Rows are points. A path goes straight from each point to the next, and from the last back to the first. The post is the endless flat space through its rows: a point in 2 columns, a line in 3, a plane in 4, and so on, so that a path can go around it. Count how often the path circles the post. Going back the other way cancels.
(in the rows, 128 means zero)

Post (1 x 2):
[[127 111]]
Path, 14 rows:
[[ 52 130]
 [131 180]
 [146 123]
 [150 101]
 [130  48]
 [ 56  83]
 [ 90 127]
 [122 137]
 [ 42 104]
 [ 79  63]
 [148  87]
 [178  99]
 [164 165]
 [109 138]]
Times around: 0

Post, 5 rows:
[[ 83 168 128 192 107 147]
 [ 75 129 153 154  52 153]
 [120 109 182 129 108  87]
 [159 100 150  55 188 157]
 [152 106  80  15 195 122]]
Path (25 x 6):
[[ 80  68 163 206 109 126]
 [ 95 129 109 177 116  94]
 [110 109 104 128 158 151]
 [148 105  81 102  71 134]
 [143 125 151  79  30 136]
 [110 149 166  61 131 123]
 [ 73 148 151 122 150 136]
 [ 74  99 127 133 125  79]
 [145  73 168 171 134 216]
 [174 149 126 143 112 140]
 [143 162 137   8 159  80]
 [107 153 189  82 185 171]
 [ 82 148 157  80 116 115]
 [ 46 162 128 151 116 196]
 [ 71  76 124 117  82 126]
 [152 110 140 181 115 113]
 [176 124 185 138 144  86]
 [111 164 132  87 105 228]
 [ 78 134 158 126 102 100]
 [ 93  80 172  97 123 151]
 [115  74 122  77 102 130]
 [189  88 149  57 105 215]
 [150 132 140  70 130 139]
 [111 153 118  15 152  80]
 [ 33 182 112 173 125 125]]
Times around: 4

Post:
[[157 162 128 182 146  99 133  73 135 135 168 174]
 [113 104  76  82 105  92 122 126 124 117 138 132]
 [122 128 144 130 102 111 137 169  91 135 107 110]
 [185 126 249 128 215 101 111 247 143  79 110 172]
 [132 114 129 102 105  89  90 131 129 137  98  72]
 [119  93  96 129  77  60  84 146 124  79 194 106]
 [184 164 129 182  55 110 134 143 209 217 155 151]
 [145  98  51 140 130 113  73 156 113  84 149 100]
 [130 145  91 132 132  74 171 129 129 136 130  80]
 [101 137 125 132 103 104 147 123 162 107  94 121]
 [142  96 103 128 178 233 155  93  93 150 181  19]]
Path, 18 rows:
[[144 124 153 137  75  36 153 152 153  87 172 151]
 [130 134 157 111 125 137 110 170 154  86  93 132]
 [117 154 156 160 132 156  80 128 139 117  74 125]
 [104 142  85 109 119 109  88 142 128  93 121  89]
 [137 136 166 133 108 105 134 156 115  70 123 132]
 [148 120 142 180 104  82 139 124 192 103 107  78]
 [ 83  92 131 151  76  83 154 173 123  69 148 113]
 [103 150 151 161 160  84 144 126 122  95 109 117]
 [131 132 109  97 133 142  98 153 113 111 142 109]
 [115 173 102  83 111  89 127 140 114 123 105 121]
 [101 162 112 171 151  76  91 138  58  80 147 106]
 [ 94  93 111 141 100  62 121 119 160 159 155 103]
 [134  47 143 112  76  37  64 152 151 101 139  95]
 [183  91 134 119  31 133 132 153 105 162 177 101]
 [122 178 126 190 107 120 160 135 168  93 147 147]
 [126 101 116 100 120 115 112 165 148 117 213  93]
 [132 121 129 135 128  97  99 150 152 136 130 138]
 [172 111 153 167 177 164  96 138 160 134  74  81]]
Times around: 1
